Each point is reached from the start by the listed moves, each made once or not at all, plus a little noise. Say if it took an odd or an even number of moves. Then give how often each move was made.

Moves:
(1): [42  7  4]
(2): [-6 33  7]
(3): [-8 -8 52]
Start: [3 8 6]
Points:
[38 49 21] -> even (1, 1, 0)
[39  5 59] -> even (1, 0, 1)
[-6  0 57] -> odd (0, 0, 1)

Moves:
(1): [ 39  -3   2   6   0  -2   3  -1   2   3   1 -11   3   7]
(2): [  8  32 -12   3  11  -3  12   4  -9   1   0  -6  -1   7]
(3): [ 3  8 28 -6 12 -8 -5 -4 -4  2 -2  3 -1 -3]
(4): [ -6   6   7  48  -8  -2  -7  -9 -15   4   6   4   1   5]
(5): [ -3 -12 -12   4  27  -5  -7   0  -2  -1   0   7   2   1]
(6): [ 15   6   8  -4  10  52   6   1 -10   6   8 -14  -3  -8]
(7): [ -7 -13   7  10  14  -9  40  21  -4   2   1   8  14   8]
(8): [ -3  -1   4   9   0  -3 -14  25  -3  -2  -2 -10   3   0]
(9): [-12  11   6  14  -3   4  -9   3  35  -2  -4  -3  -1   6]
(10): [  3  -1  -6  -5   6 -11   1   6   3  45  28  -4  -2 -20]
(11): [  0   1  -2   1   4  -3  -2   1   0 -22  43   0   7   6]
(12): [ 9  1 -6 -5 -1  9 -8 18 13  5  4 50 -1  4]
Start: [ 18   3 -13   2  23  -1  13  12  20  -8  13  -1   0 -18]
Points:
[ 76  44  -2  43  41 -19   9  26   9  51  51  35  -3 -17] -> even (1, 1, 1, 1, 0, 0, 0, 0, 0, 1, 0, 1)
[ 60 -13  23  22  87  24  37  53   1   0  23 -19  18 -13] -> even (1, 0, 1, 0, 1, 1, 1, 1, 0, 0, 0, 0)
[ 21  32 -39  22  64  -8 -12  67  58  40  40  32   0 -22] -> even (0, 1, 0, 0, 1, 0, 0, 1, 1, 1, 0, 1)
[ 75   4 -12  -1  41  37  22  20  16  24  92 -31   6 -30] -> even (1, 0, 0, 0, 0, 1, 0, 0, 0, 1, 1, 0)
[43 -2 -2 37 34  0 26 79 63 -2 13 33 19  8] -> odd (1, 0, 0, 0, 0, 0, 1, 1, 1, 0, 0, 1)
[ 32  59  21  18  53  40   2  40  30  -3  15 -31  -3 -17] -> odd (0, 1, 1, 0, 0, 1, 0, 1, 1, 0, 0, 0)
[ 54  29 -16  79  82  20  51  37  20  30  95 -20  20  -7] -> odd (1, 1, 0, 1, 1, 1, 1, 0, 1, 1, 1, 0)
